Each row of a before or after table is a point. One or more steps were done to the points. Then noise was added and the rows were shuffled. The steps act on columns, c1 being the first. Name the steps. A step turns or swaps two columns, mirrors them in a line or flattens them onto one, adds a multiple of one to another, or multiplies or shifts one. Angles are multiples of 10 degrees, from the lower column toward the higher: turns from -170 to 170, lines from 10 to 170 but not 90. Use the fewest steps. Two steps may share a column if one is a turn and the other turns, adds or multiplies; they go together, in the order done. Otherwise the lowest column goes first.

Before:
[[-0.84 -0.83  0.34]
 [-0.10  0.36 -0.24]
 [-0.03 -0.12 -0.06]
 [-0.09 -0.02 -0.05]
 [-0.02  0.02  0.34]
 [-0.31  0.18 -0.43]
 [-0.55 -0.78  0.29]
 [ 0.17  0.09 -0.02]
 [-0.11  0.21 -0.09]
 [-0.13 -0.16  0.08]
 [-0.40  0.26 -0.08]
 [ 0.15 -0.07  0.30]]
After (12 x 3):
[[ 0.00 -0.19 -0.04]
 [ 0.36  0.27 -0.07]
 [-0.11  0.06 -0.08]
 [-0.10  0.18  0.10]
 [ 0.24  0.03 -0.08]
 [ 0.03  0.01  0.33]
 [-0.53  0.78  0.29]
 [ 0.29  0.19 -0.42]
 [ 0.40 -0.03 -0.24]
 [-0.53  1.05  0.34]
 [-0.11 -0.10  0.30]
 [-0.01  0.09 -0.06]]
Steps: turn c1 and c2 by -110 degrees

Before:
[[ 0.35  0.53 -0.24  0.30]
 [ 0.33  0.42 -0.35  0.09]
 [-0.51 -0.31 -0.22 -0.56]
 [ 0.04  0.36  0.14 -0.11]
 [ 0.20  0.12  0.07 -0.07]
 [-0.43 -0.18 -0.35 -0.62]
 [ 0.43  0.16 -0.24  0.21]
 [ 0.03  0.45  0.08  0.03]
 [-0.48 -0.29 -0.24 -0.28]
 [ 0.13  0.19  0.05 -0.33]
 [-0.05 -0.39 -0.26 -0.55]
 [-0.36 -0.42 -0.17 -0.19]
 [ 0.29  0.36  0.17  0.17]
 [-0.47 -0.28 -0.28 -0.63]]
After:
[[-0.33  0.29 -0.24  0.31]
 [ 0.34 -0.44 -0.27 -0.51]
 [ 0.11  0.34  0.17 -0.04]
 [ 0.31 -0.43 -0.23 -0.18]
 [ 0.41 -0.47 -0.23 -0.44]
 [-0.15  0.43  0.16  0.23]
 [-0.08 -0.37 -0.22 -0.48]
 [-0.12  0.64 -0.27  0.42]
 [-0.07  0.23  0.06 -0.25]
 [-0.14  0.19  0.06  0.01]
 [ 0.24 -0.55 -0.14 -0.10]
 [ 0.13  0.41  0.05  0.13]
 [ 0.36 -0.29 -0.37 -0.51]
 [-0.12  0.52 -0.36  0.18]]
Steps: mirror c1 and c2 in the line at 80 degrees; shift c4 by 0.10

Before (11 x 6):
[[-0.08  0.14  0.46  0.75 -0.26  0.30]
 [ 0.59 -0.12 -0.20 -0.23  0.55  0.09]
 [ 0.22  0.49 -0.22  0.36 -0.28 -0.66]
 [ 0.03 -0.22  0.28  0.48  0.20  0.37]
 [-0.10  0.29  0.03  0.10 -0.07 -0.19]
 [-0.17 -0.20 -0.32 -0.22  0.79 -0.19]
 [-0.28 -0.08  0.27  0.36 -0.11 -0.25]
 [ 0.42  0.46 -0.19 -0.07  0.14  0.05]
 [-0.55 -0.15  0.05  0.55  0.53  0.10]
 [-0.56 -0.58 -0.37  0.21  0.39  0.23]
 [ 0.23  0.50  0.07 -0.12 -0.02 -0.16]]
After, 11 rows:
[[-0.02 -0.10 -0.43  0.24  0.65 -0.35]
 [ 0.21 -0.11  0.26  0.66  0.01  0.37]
 [-0.26  0.06 -0.56 -0.16 -0.57 -0.58]
 [ 0.24 -0.08 -0.18  0.54 -0.68 -0.27]
 [ 0.08  0.00 -0.17  0.04  0.10 -0.12]
 [-0.43 -0.01 -0.41 -0.14  0.04  0.08]
 [ 0.27 -0.06 -0.60  0.29 -0.69 -0.07]
 [-0.76  0.05 -0.41 -0.20 -0.26  0.01]
 [-0.15 -0.12  0.07  0.50 -0.36  0.28]
 [ 0.32 -0.01  0.08  0.36  0.06 -0.25]
 [-0.22  0.06 -0.12 -0.19  0.21 -0.05]]
Steps: turn c1 and c5 by 150 degrees; turn c5 and c6 by 30 degrees; flatten c2 and c4 onto the line at 100 degrees; shift c3 by -0.20

Before, 10 rows:
[[-0.77  0.38  0.36 -0.05  0.13 -0.19  0.29  0.26  0.31]
 [-0.15 -0.19 -0.31 -0.36  0.25  0.30 -0.38 -0.23  0.02]
 [-0.03  0.03 -0.19  0.21  0.24  0.05  0.04 -0.65  0.13]
 [-0.22 -0.09  0.32  0.24  0.31  0.01  0.00  0.05  0.37]
 [ 0.17  0.16 -0.20 -0.32  0.26  0.59  0.24 -0.12 -0.27]
 [-0.25  0.39 -0.02  0.02  0.24  0.48 -0.42 -0.13  0.26]
 [-0.48  0.14  0.71 -0.44 -0.42  0.33  0.50  0.18 -0.34]
 [ 0.35  0.06 -0.15  0.37 -0.45 -0.31  0.48 -0.10 -0.07]
 [ 0.55  0.13  0.00 -0.08 -0.28 -0.22  0.45 -0.35  0.21]
 [-0.21  0.29  0.74 -0.25 -0.21 -0.31  0.37  0.22 -0.44]]
After:
[[-0.20  0.32 -0.10  0.26  0.31  0.01 -0.01  0.13  0.85]
 [-0.26  0.73  0.22 -0.23 -0.19 -0.28  0.33  0.30  0.03]
 [ 0.11 -0.20  0.17 -0.37  0.27  0.60  0.26 -0.18  0.19]
 [ 0.37 -0.14  0.00  0.35 -0.45 -0.33  0.48 -0.11  0.44]
 [-0.21 -0.28 -0.20 -0.32  0.23  0.28 -0.37 -0.28  0.52]
 [-0.53  0.72  0.11 -0.32 -0.40  0.33  0.55  0.27  0.14]
 [-0.74  0.33  0.37  0.14  0.15 -0.19  0.32  0.37  0.85]
 [ 0.05 -0.17  0.03  0.22  0.26  0.04  0.07 -0.81  0.58]
 [ 0.55 -0.01  0.19 -0.15 -0.28 -0.22  0.47 -0.51  0.74]
 [-0.22  0.02  0.39  0.06  0.21  0.45 -0.43 -0.17  0.70]]
Steps: turn c1 and c4 by -10 degrees; swap c2 and c3; multiply c8 by 1.3; shift c9 by 0.50

Before, 13 rows:
[[-0.18 -0.05 -0.42  0.20 -0.27 -0.32  0.23 -1.03 -0.12  0.00 -0.28]
 [ 0.24  0.45  0.15  0.29 -0.20  0.09 -0.11  0.11  0.11  0.20  0.01]
 [-0.33  0.02 -0.13 -0.23  0.50  0.11 -0.10  0.08  0.06 -0.01 -0.08]
 [ 0.14  0.01  0.00  0.29 -0.68 -0.13 -0.48  0.34  0.09  0.18 -0.69]
 [ 0.49 -0.20  0.46 -0.61 -0.46  0.23 -0.44 -0.02  0.17  0.33 -0.41]
 [-0.49 -0.32 -0.24  0.09  0.52  0.35 -0.22  0.10  0.01  0.30 -0.08]
 [-0.19  0.20 -0.22  0.56  0.57  0.12  0.51  0.62  0.11 -0.04 -0.50]
 [-0.30  0.04  0.15  0.04 -0.12 -0.37 -0.51 -0.37 -0.41  0.57 -0.66]
 [-0.06  0.16 -0.17 -0.26 -0.13  0.25  0.14  0.52 -0.06 -0.24  0.10]
 [-0.81 -0.24  0.31  0.20 -0.07  0.44 -0.06 -0.36 -0.15  0.25  0.02]
 [ 0.15  0.35  0.30  0.21  0.31  0.22 -0.31 -0.32  0.11 -0.25 -0.48]
 [ 0.34 -0.28 -0.51  0.27  0.02  0.19  0.34  0.16 -0.43 -0.19 -0.17]
 [ 0.26  0.07  0.72  0.14  0.38 -0.09 -0.13 -0.27  0.41 -0.45  0.02]]
After, 13 rows:
[[ 0.22  0.01  0.11  0.29 -0.67 -0.13 -0.51  0.34  0.08  0.08  0.69]
 [ 0.31 -0.02 -0.15  0.30 -0.20  0.08 -0.15  0.10  0.11  0.03  0.02]
 [-0.17 -0.01  0.46  0.21 -0.26 -0.32  0.27 -1.03 -0.13  0.09  0.22]
 [ 0.02  0.00 -0.04  0.04 -0.13 -0.37 -0.37 -0.37 -0.41  0.63  0.68]
 [ 0.20  0.00  0.54  0.28  0.03  0.18  0.47  0.17 -0.43 -0.36  0.10]
 [ 0.00  0.01 -0.71  0.14  0.38 -0.10 -0.24 -0.28  0.43 -0.52  0.10]
 [-0.58  0.00 -0.32  0.19 -0.06  0.44 -0.02 -0.35 -0.14  0.61  0.04]
 [-0.18  0.00  0.16 -0.26 -0.12  0.25  0.15  0.51 -0.05 -0.18 -0.14]
 [ 0.00  0.01 -0.21  0.21  0.31  0.22 -0.35 -0.32  0.09 -0.30  0.52]
 [-0.27  0.01  0.25  0.09  0.53  0.36 -0.22  0.10  0.01  0.52  0.04]
 [-0.19  0.00  0.30  0.57  0.57  0.12  0.47  0.61  0.11  0.06  0.45]
 [ 0.59  0.00 -0.39 -0.61 -0.45  0.23 -0.49 -0.02  0.18  0.04  0.47]
 [-0.31  0.01  0.13 -0.23  0.50  0.11 -0.11  0.09  0.07  0.15  0.05]]
Steps: turn c1 and c10 by -30 degrees; multiply c2 by 0; turn c3 and c11 by 170 degrees; add -0.3 times c9 to c7

Before, 8 rows:
[[-0.16  0.26  0.16  0.91 -0.35  0.11 -0.41  0.05  0.46 -0.26 -0.15 -0.12]
 [-0.16 -0.29 -0.20 -0.08 -0.35 -0.06  1.39  0.64 -0.15 -0.04 -0.07 -0.36]
 [ 0.60  0.30 -0.62 -0.25  0.16 -0.50 -0.40  0.01  0.44 -0.37 -0.45 -0.35]
 [-0.13 -0.02  0.16 -0.24 -0.02  0.13 -0.14  0.50 -0.22 -0.14 -0.10  0.29]
 [-0.06 -0.25  0.07 -0.30 -0.38  0.22 -0.27  0.00  0.42  0.00 -0.11  0.30]
 [-0.30  0.23  0.30 -0.04 -0.27 -0.01  0.49  0.03  0.28 -0.21 -0.17  0.47]
 [-0.17 -0.27  0.12 -0.32  0.37  0.02 -0.35  0.14 -0.13 -0.03 -0.18 -0.37]
 [ 0.49 -0.28  0.15  0.00  0.26  0.22 -0.04 -0.01 -0.02 -0.43 -0.08 -0.31]]
After, 8 rows:
[[ 0.34 -0.02  0.13  0.03  0.38 -0.09 -0.49 -0.13  0.06 -0.03 -0.20  0.13]
 [-0.44  0.48 -0.63  0.00  0.53  0.41 -0.50 -0.27  0.87 -0.38  0.26  0.19]
 [-0.10 -0.38  0.28 -0.02 -0.04  0.00  0.63 -0.03  0.08 -0.22  0.22 -0.17]
 [ 0.09 -0.13  0.15  0.01  0.10 -0.36  0.17 -0.39 -0.08 -0.14 -0.26  0.27]
 [ 0.11  0.56  0.17  0.00  0.72 -0.20 -0.28  0.12 -0.02 -0.44 -0.06 -0.09]
 [ 0.27  0.03  0.08  0.03 -0.37 -0.19  0.12  0.11  0.23  0.02  0.34  0.39]
 [ 0.32 -0.04 -0.18  0.00 -0.32 -0.29  0.39 -0.59  0.11 -0.01 -0.15 -1.37]
 [-0.19 -0.26  0.16  0.02 -0.08 -0.13 -0.28  0.02  0.23 -0.26  0.36  0.29]]
Steps: turn c1 and c2 by 110 degrees; turn c9 and c11 by 70 degrees; add -0.5 times c3 to c9; multiply c4 by 0; add -1 times c10 to c5; turn c6 and c8 by 150 degrees; turn c7 and c12 by -60 degrees
